Each wall is flat, endless, passes through zero and stands at right angles to its row. A trip goes straight from one point to another. List the walls that it crosses, first one first.
(in the rows, 128 means zero)

Walls:
(1): [121 140]
(2): [189  97]
(3): [70 84]
(4): [155  92]
(5): [149 126]
(6): [ 67 150]
Trips:
[ 55 146] to [146 167] -> 3, 5, 6
[ 79 135] to [ 81 121] -> none
[154 183] to [144 132] -> 2, 4, 1
[99 87] to [185 168] -> 2, 6, 5, 3, 1
[ 89 188] to [110 112] -> 3, 1, 4
[ 82 159] to [118  69] -> 1, 4, 2, 6
[ 88 137] to [109 120] -> none

Walls:
(1): [145 162  83  75 141  92]
(2): [111 105  77  78 120 171]
(3): [ 98 113  74 156  81 199]
(4): [184 128 124 108 170  41]
(5): [111  90 126 127 108  58]
(6): [ 88 170 106 144  84  98]
(7): [103 115 197 164 137 214]
Trips:
[161 162 155  93 110  92] to [ 81  98 147 191  97 108] -> 1, 7, 4, 3
[ 67 161 119 135 150  45] to [124 131 122  86  97 112] -> 2
[140  87 124  91 120  70] to [137  75 153  96 132 135] -> 1, 7
[134  86 133 106 164 137] to [131  83 110 165 117  72] -> 7, 2, 6
[185 205 146  70 160 108] to [165 214 166 150 140  95] -> 6

Walls:
(1): [130 130 118 202 130 164 107 139 143]
(2): [120 150 145 100 131  61 131  77 111]
(3): [137 120 162 130 141 128 110  47 141]
(4): [158 104 108 136 136 127 132 104 135]
(5): [ 58 186  79 220 193 112 120 183  97]
(6): [142 115 130 137  74 178  63 137 142]
(7): [112  97 113  83  74 116 151 151  73]
(8): [147 156 170  82 179 122 165 101 203]
(9): [ 95  23 137 142 167  84  48  80  64]
(10): [ 88 120 109 122 110 112 144 160 130]
(11): [104 115  99  79 191 152  41 134 165]
Trips:
[173  82  92  81 112  43  97 135 151] to [102 226 123  71 213 204 164 112  77] -> 10, 9, 4, 5, 7
[118  68 125 146 103 107 140  98  46] to [157 140 134  70 190 112 172 110 141] -> 10, 8, 11, 9, 7

Walls:
(1): [135  86  92 126 156 157 132 215 109 103 127 129 126 189]
(2): [ 82 104 110 123 163 106  56 118  97 125 111 142 132 129]
(3): [124 134 144 133  88 156 116 137 141 131 192 148 107 151]
(4): [154 125 117 186 153 120 151  86 181  76 143 153 147 155]
(5): [164 121 171  92  92 152 108 137 124 141 147 115  90 140]
(6): [107  92  74  80 101 103 136 151 110  86 122 113 107 153]
(7): [148 137 160 121 145 121 115 119 167  84  70 154 163 194]
Trips:
[127 118  94 169  98  94 103 148  98 173 126 111 126 136] to [142 139 126 150 198 182 103  94 112 123 101  87 145 116] -> 6, 4, 7, 1
[140 152 174  70 145 117 165 180 119 148 155 181 116 106] to [136 101  84 135 128 153 102 135 140 192 195 154 126 142] -> 2
[126 136 178 119 147 104 158 117 122 173 129 147 110 170] to [115 140 104  42 112 129  54 105 195 111  63 190  96 134] -> 2, 6, 3
[138 181 105 112 123  95 137 101 182 249 102  71 113 158] to [168 173 126 169  80 137 137 203  97 183 101 122 169 131] -> 1, 3
